Rows are points. To make a cloud, some directions were put in groups of two or more. Within a group, all points are equally far from the middle, so they leave a hole (a ring in 2 directions, a hollow ball in 3). The other directions are filled evenly. Then the cloud was stretched, turned, moved and blurred a little. Count the holes, and give their numbers of directions, smallest first.
In the rows, zero is written as 128.

Cloud, 13 rows:
[[ 84 160]
 [117 100]
 [157  95]
 [ 86 134]
 [ 61 147]
 [ 65  82]
 [143 166]
 [ 88 148]
 [ 68 103]
 [ 94 167]
 [134 125]
 [ 98 127]
 [134 112]]
Holes: 0

Cloud (19 x 3):
[[ 88 178 117]
 [129  76 171]
 [146 126 143]
 [111 183  92]
 [100 101 174]
 [ 86 144 126]
 [155 156 125]
 [137 182 117]
 [143 120  94]
 [ 75 129  91]
 [144 101 110]
 [ 93  75 134]
 [ 90  85  91]
 [ 83 158  84]
 [ 82 172  64]
 [ 90 120 135]
 [119 166  95]
 [ 74  85 106]
 [ 77  86 134]]
Holes: 0

Cloud:
[[ 96 131  98 171  88 155]
 [153 161 191  93 103 122]
 [160 115 132 153  76 185]
 [101 134 193 153 103 160]
 [146 126 177 119  61 141]
 [ 95 147 114 164  87 122]
 [131 124 186 158 119 135]
 [ 98 131 121  64 149  84]
 [175 146 165  80 112 157]
 [103 153 198 107  96  95]
 [142 184 126 172 148 126]
 [155 162 125 170 147 120]
 [154 149  83  94 156 167]
 [108 197 130 127 120 157]
 [106 140 207 120 103 132]
 [138 131 184 139  68 126]
 [119 203 130 151 133 166]
 [141 136 185 118  64 127]
 [131  59 147 108  84 121]
 [167 185 183 124 107 117]
 [116 163 105 157 172 153]
 [ 92 169 164 128 130  93]
 [167 115 139  57 128  99]
 [152 160 192 101 101 143]
 [155  96 104 126  96 183]
 [143 100 135 112 161 101]
 [159 161 123 191 100 202]
 [140 143 188 130  70 122]
 [144  74 149 125  76 136]
 [180 146 162 141  78 125]
 [119  93 106 123  79 173]
 [178 136  95 100 162 187]
 [ 71 146 148 120 137 160]
 [101 145 130 163  97 107]
 [186 164 167 110 171 124]
 [196 166 177 152  89 152]
 [160 105 131  61 123  95]
 [ 84 187 136 110 114 117]
 [ 60 144 127 166 125 119]
 [163 184 185 118 129 116]
 [112 115 181 131  53 151]
 [ 75  86 142 121 148 160]
 [188 114 139 112 171 169]
 [ 74  86 152 143 139 163]
 [162 123 155 128  65 168]
 [127 130 112 179  89 187]]
Holes: 2 (2, 3)
